Each row of a before or after table is a point. One or more steps were done to the points. Then noise was added and the rows were shuffled. The steps act on how far a point lies along the listed directions, d1 being the first. Write out the steps. A step turns or swaps two directions, mirrors them in a line or flattens them onto one, adds a multiple of one to another, or multiplies one. Angles are multiples of 10 degrees, from the lower direction toward the higher: turns from -170 to 170, lines from 10 to 170 but not 90. Use the fewest steps. Two steps may share a direction if one is a turn and the other turns, adds or multiplies; they go together, in the order done. Otherwise the lowest direction goes first.
(in the rows, 128 means zero)

Directions:
(1): [142 104 166]
(2): [ 83 118 138]
(3): [125 167 153]
Before, 9 rows:
[[ 95 106 136]
 [141 120 136]
 [134 106  66]
 [143 128 139]
 [135 137 118]
 [128 119 133]
 [134 122 133]
 [142 122 137]
 [120 127 126]]
After:
[[137 122 123]
 [129  77 141]
 [144 123 118]
 [123 121 131]
 [119 139 120]
 [104   7  22]
 [142 146 129]
 [137 114 125]
 [144 130 122]]
Steps: turn d1 and d2 by -60 degrees; multiply d3 by 3

Directions:
(1): [ 94 151 131 137 122 160 177 153]
(2): [ 66 123 149 141 137 118 105 101]
(3): [144 149 126 144 177 126 155  86]
(4): [127 157 117 101  82 132 134  83]
Before:
[[146 139 134 110 104 113  98  55]
 [104 173 136 108 118 158 170  81]
 [ 99 110 131 111  84 124  81 134]
 [150 104 106  97  83 147 126 176]
 [138 126 130 118  78 116 104 152]
 [141 141 103 136 107 134 152  95]
 [153 107 132 143 171 118 119 128]
 [179 136 120  93 125 116 117  77]
 [195 113 112 133 158 113  96 159]
 [147  89 131 136 144 107  82 174]
 [134 154 114 130 121 130 154  83]
 [118  83 135 140 137 108  82 162]]
After, 12 rows:
[[145 141 104 144 130 133 158  94]
 [118 100 140 157 184 121 106 136]
 [182 136 126 102 153 115 118  78]
 [138 113 126 110  88 121  96 127]
 [153 119 142 155 163 111 125 158]
 [160  99 110 132 166 139 148 181]
 [140  91 125 122 114 109  76 175]
 [153 134 139 132 160 111 108  55]
 [111 169 139 120 150 155 176  80]
 [139 156 116 129 127 128 156  84]
 [115  85 137 135 123 107  78 161]
 [183 120 106 104  98 115  82 156]]
Steps: swap d3 and d4

Directions:
(1): [ 84 164 146 159 137 125 141 144 178 153 152 123]
(2): [145 133 184 108  98  95 150 103 144 116 118  92]
(3): [102 139 165 153 108 130  72 130 116  95 104 152]
Before, 10 rows:
[[127 109 108 112 130 158 102 134  94 120 113 154]
 [123 146 141 143 122 122 138 127 148 132 138 119]
 [109 146 122 145 147 132 135 148 153 146 141 129]
 [172 110 120  93 124 125 152 113 129 127 131 108]
 [135 141 106 135 143 140 104 150 119 125 115 146]
 [156 108 120 109 127 129 137 117 108 121 132 111]
 [158 110 105 102 131 129 149 118 121 146 128 123]
 [ 70 175 145 158 129 127 136 150 169 139 136 122]
 [124 135 118 123 142 124 140 139 139 134 144 134]
 [136 111 108 126 144 150  92 138 101 120 122 149]]
After (10 x 12):
[[ 80 174 137 164 154 125 154 158 193 168 162 118]
 [192  87 111  76 132 129 140 110  90 121 119 111]
 [ 15 227 176 193 141 114 171 168 248 179 172 100]
 [108 146 122 135 145 127 136 145 151 140 148 139]
 [168  87 101 108 125 144  99 116  65  96 112 137]
 [160  96  86 109 132 148 102 123  82 123 109 158]
 [164  93  93 112 125 155  79 125  75  95 105 159]
 [187  78 107  60 117 139 145 104  75 116 105 118]
 [ 91 167 149 170 129 127 130 141 169 139 148 126]
 [166 132 115 104 134 119 148 133 129 134 121 112]]
Steps: multiply d1 by 2.5; swap d2 and d3

Directions:
(1): [ 83 125 185 123 113 134  66 107 157 145 155 154 102 157 157 102 147 138
 121 113  92 126 139 135]
(2): [166  98 155 126 147 147 141 143 152 122 139 177 140 118 132 108 139 104
 162 183 107 111 106  69]
(3): [ 90 125 123 141 138 124 146 133  68 140 180 138 123 136 115 112 145 105
 119 180 128 195 149 132]
(4): [120 102 130 119 109 188 164  94 115 160 135 124 122 178  83 155 134  93
 146 103 123  95 149 122]
Before (11 x 24):
[[ 79 144 138 117 103 142  75  99 123 151 139 139  91 139 135 125 141 131
  105  99 113 116 144 168]
 [143 160  68 128 130  94 134 142 145  98  43  56 138  83 151 162  89 194
  107  76 173  82 117 179]
 [133 142  98 123 131 150 182 149  93 123 119 112 138 128  90 134 115 106
  141 159 162 136 124 133]
 [118 103 115 125 137 164 189 124 100 147 148 140 127 150  84 134 132  76
  154 151 139 132 144 106]
 [136 111 142 111 109 159 141 126 108 134 120 129 145 130 113 134 125 118
  119 126 118 134 129 129]
 [125 125 158  94 127 171 116  96 182 138  99 140 121 157 109 147 128 142
  129  73 130  76 126 132]
 [162 133 156 117 144 122  94 126 200 110 106 141 118 104 159 115 132 157
  128 103 101  87  87 106]
 [126 134  83 121 130 117 185 130  81 131 111  91 119 127  98 161 125 116
  119 105 166 180 153 144]
 [143  98  94 111 117 192 204 146  90 144 146 135 143 150  66 133 142  71
  159 170 156 124 135 103]
 [ 94 150 165 110 125  94  61 142 163 129 132 134 112 122 174 100 125 167
  121 115 123 138  97 153]
 [138 123  84 148 140 121 188 146  66 149 130 130 138 122  92 152 123 111
  132 160 147 147 123 129]]
After:
[[153 150  87 120 135  84 156 147 119 107  80  87 126  96 131 154 111 145
  116  93 168 161 131 143]
 [173 142  94 119 145  91 133 204 141  84 111 138 153  63 149  95 124 141
  133 188 165 149  88 108]
 [ 74 135 145 122 151 130 124 122 100 141 175 158 117 140 117 110 150 127
  103 166 133 196 148 141]
 [150 140 116 130 159  78 129 173 146  96 110 142 141  74 156 103 115 136
  133 161 144 146 103 112]
 [ 80 116 166 101 104 166 106 102 143 169 143 131 103 183 118 133 133 122
  143  86 116 101 127 147]
 [153 160 100 122 135 122 155 164 125 102  95 108 142 100 118 125 108 134
  136 153 166 125 105 135]
 [ 78 120  63 134 120 169 205 102  42 153 127  68 123 160  73 178 120 113
  117 117 167 133 175 179]
 [136 125 139 116 121 129 124 139 112 120 118 133 152 106 136 120 124 135
  108 140 122 155 120 132]
 [105 101 152 123 135 181 153  95 113 159 180 147 104 166  95 126 159  92
  137 141  98 136 134 106]
 [173 140  85 140 143  89 152 162 121 121  84 125 148  88 129 151 104 148
  128 135 151 112  99 128]
 [ 77 150 136 118 109 125  63 111 126 142 139 143  92 126 149 116 138 140
   97 109 117 128 142 168]]
Steps: turn d3 and d4 by -150 degrees

Directions:
(1): [128 185 103 155 158 110  70 143  75 121 114 147 140 156 119  79 150 141
 121  50 135 138 110 134 148  80 165 114 136 152 108 126 127  87 166 155
 170 131 104 120 131 107 114 146 140 127  92 118 148 135 156 162 132 171
 121  97  96 121 103 146 153 119  93 121]
(2): [103 109  73 150  77 144 101 119 151 137 163 130 168 122 170 110 124 179
 165 136  84 153 146  97 111 133 152  95 125  84 146 101 108 109  90 139
 138 174 177 124 172 141  98  88 102 109 136 134 182 150 118 128 165 158
 121 121 126 118 103 139 134 153 117 142]
Before:
[[125 128 134 135 117 138 136 120 127 133 126 143 124 130 129 112 128 126
  131 126 141 149 125 132 139 128 124 116 128  96 133 127 120 140 112 118
  133 126 143 131 122 125 129 123 118 128 125 120 129 141 116 134 117 145
  145 143 132 124 128 127 119 122 134 136]
 [ 93  95  42 172  44 154  74 113 152 158 177 137 184 117 200  91 118 215
  181 118  56 180 158  85  92 144 166  80 136  60 130  71 104 101  74 141
  144 192 214 121 210 143  70  79  92  80 134 141 231 157 101 145 182 167
  125 123 100 112  84 126 132 168 110 144]
 [116  81 127 134 100 161 141 120 154 145 156 104 142 114 151 143 100 139
  140 160 122 138 158 106 125 157 121 126 108 104 143 120 121 147  86 121
  117 141 156 142 143 142 113 119 104 127 149 139 132 146 117  92 142 119
  117 138 156 131 119 124 125 139 157 119]
 [126 169  95 152 131 117  87 147  94 121 116 157 153 143 128  91 137 153
  127  90 123 148 113 140 135  99 167 111 132 160 123 111 140  88 160 130
  165 146 120 112 135  96 125 127 139 134 120 128 163 127 148 146 121 163
  118 115 129 125 112 135 165 123  96 118]
 [111  99 124 135  93 155 157 136 164 137 141 130 147 114 163 134 121 136
  157 160 115 139 148  98 112 148 136 125 112  99 144 131 136 133  88 133
  123 146 157 140 155 151 126 107 105 121 159 138 151 132 109 112 131 121
  132 135 142 114 138 112 119 147 138 146]
 [136 111 129 120 116 136 164 118 143 141 116 106 107 113 110 147 137 121
  120 152 150 121 138 125 129 137 110 146 128 123 137 122 132 131 121 117
  116 132 127 129 129 145 147 130 134 136 132 142 107 132 127 118 128 117
  122 133 139 125 155 122 120 128 133 120]
 [142 106 153  92 131 124 162 135 141 136 131 125 102 121 106 156 126 103
  113 157 135 105 116 112 116 152 112 143 124 139 108 134 124 168 125 105
  113 103 124 137 130 133 147 133 141 146 140 145 101 136 104 117 130 102
  139 142 155 131 129 111 131 117 179 129]
 [142 182 122 145 196  90  90 137  68 134  92 149 124 149 106  83 155 129
  108  38 157 134 109 152 163  69 156 137 138 182  91 139 135  70 191 149
  172 127  77 132 114 116 129 167 132 129  83 121 128 120 175 167 113 162
  128  97  93 139 105 141 152  97  90 123]
 [ 84 166  53 187 110 124  24 128  91 132 158 154 186 127 143  68 150 190
  154  52  99 166 121 111 131  97 192  97 135 107 113 107  98  59 128 161
  195 165 162 127 170 135  89 108 105 108 101 120 208 159 146 158 180 188
  111  92  90 122  68 157 158 129  85 125]
 [ 90 139  61 149  91 132  72 152 102 118 126 148 160 122 139  83 128 204
  161  89  90 152 164  80 115  96 182  79 141  95 136  99 110 107 117 161
  171 176 170 115 165 119  94  95 113 120 119 135 179 151 141 146 154 193
  121  89 111 118  84 157 145 146 121 129]]
After, 10 rows:
[[111  30 118 119  38 168 173  98 209 163 173 111 136  78 183 174  90 160
  166 224  77 150 173 100  75 207  97 125 127  61 147  93 119 172  46  93
   77 154 214 136 173 163 110  84  94  97 181 150 163 130  65  94 151  80
  142 173 146 128 136  91  94 165 170 147]
 [150 139 152 102 157 112 137 144 108 131 115 135 100 137  93 134 137  97
  102 116 150 105 106 120 132 127 128 144 129 160  93 136 130 152 152 115
  130  96  99 135 122 118 146 150 155 150 123 137 101 136 120 133 123 118
  139 128 140 129 124 119 141 105 162 123]
 [126 126 139 133 118 139 139 120 127 133 124 141 121 128 127 118 126 122
  126 129 143 146 126 130 141 132 122 118 127  97 131 133 122 142 114 117
  130 125 140 133 120 125 135 126 120 128 123 120 128 140 115 132 113 140
  148 146 135 125 129 126 118 117 136 135]
 [137 131 133 123 135 129 152 122 123 137 104 111 103 123 100 135 143 115
  110 129 160 122 128 133 138 124 115 149 132 140 129 128 133 123 138 119
  126 122 110 129 120 135 149 140 144 141 122 139  99 129 135 125 121 125
  118 128 134 125 150 125 124 119 126 115]
 [131  86 166 119 130 150 162 125 144 139 135 102 117 116 126 155 101 107
  120 163 148 123 152 122 138 159 103 147 107 130 134 137 133 161 108 113
  107 112 125 148 116 138 132 143 117 140 148 137  99 130 120  91 120  96
  123 144 158 138 134 113 120 123 170 113]
 [117 130  73 152  87 137 101 136 130 130 144 146 171 127 157 106 125 175
  150 132  96 157 131 123 116 124 161  99 126 129 143  98 130  95 124 123
  151 170 159 114 158 113 115  98 118 124 141 135 183 135 131 127 139 156
  118 125 143 121 112 132 156 142 108 128]
 [ 88  74  88 121  56 152 133 138 159 126 141 129 151  90 151 135 107 192
  169 174  82 140 187  72  92 148 145  95 132  67 159  99 111 150  73 132
  126 172 200 122 161 144 106  72 102 122 154 148 161 144 109 108 150 150
  130 123 145 125 109 135 116 156 161 138]
 [ 75  84  66 158  47 160  92 103 174 146 190 129 183  88 172 128 119 192
  179 158  71 162 150  93  96 162 151 104 120  54 145  97  90 105  61 128
  144 177 213 135 182 170  94  69  79 100 155 136 202 159 104 111 190 144
  119 129 133 129  89 139 129 152 129 141]
 [125 103 163 120 120 149 183 139 159 131 123 126 121 114 142 151 120 104
  135 169 139 125 140 116 122 153 117 147 113 120 137 149 149 151 105 123
  110 118 133 147 132 145 149 128 119 132 160 136 114 116 109 106 109  96
  139 143 149 124 158 103 109 134 149 139]
 [115 153  63 165 134 111  67 124 106 143 137 148 167 139 153  70 147 185
  154  58 105 162 133 112 138  83 178 102 133 127 116 107 113  53 137 156
  174 180 136 129 164 136  98 118 101 106  96 127 187 146 160 161 152 188
  122  94  98 130  77 152 153 130  83 139]]
Steps: turn d1 and d2 by 60 degrees
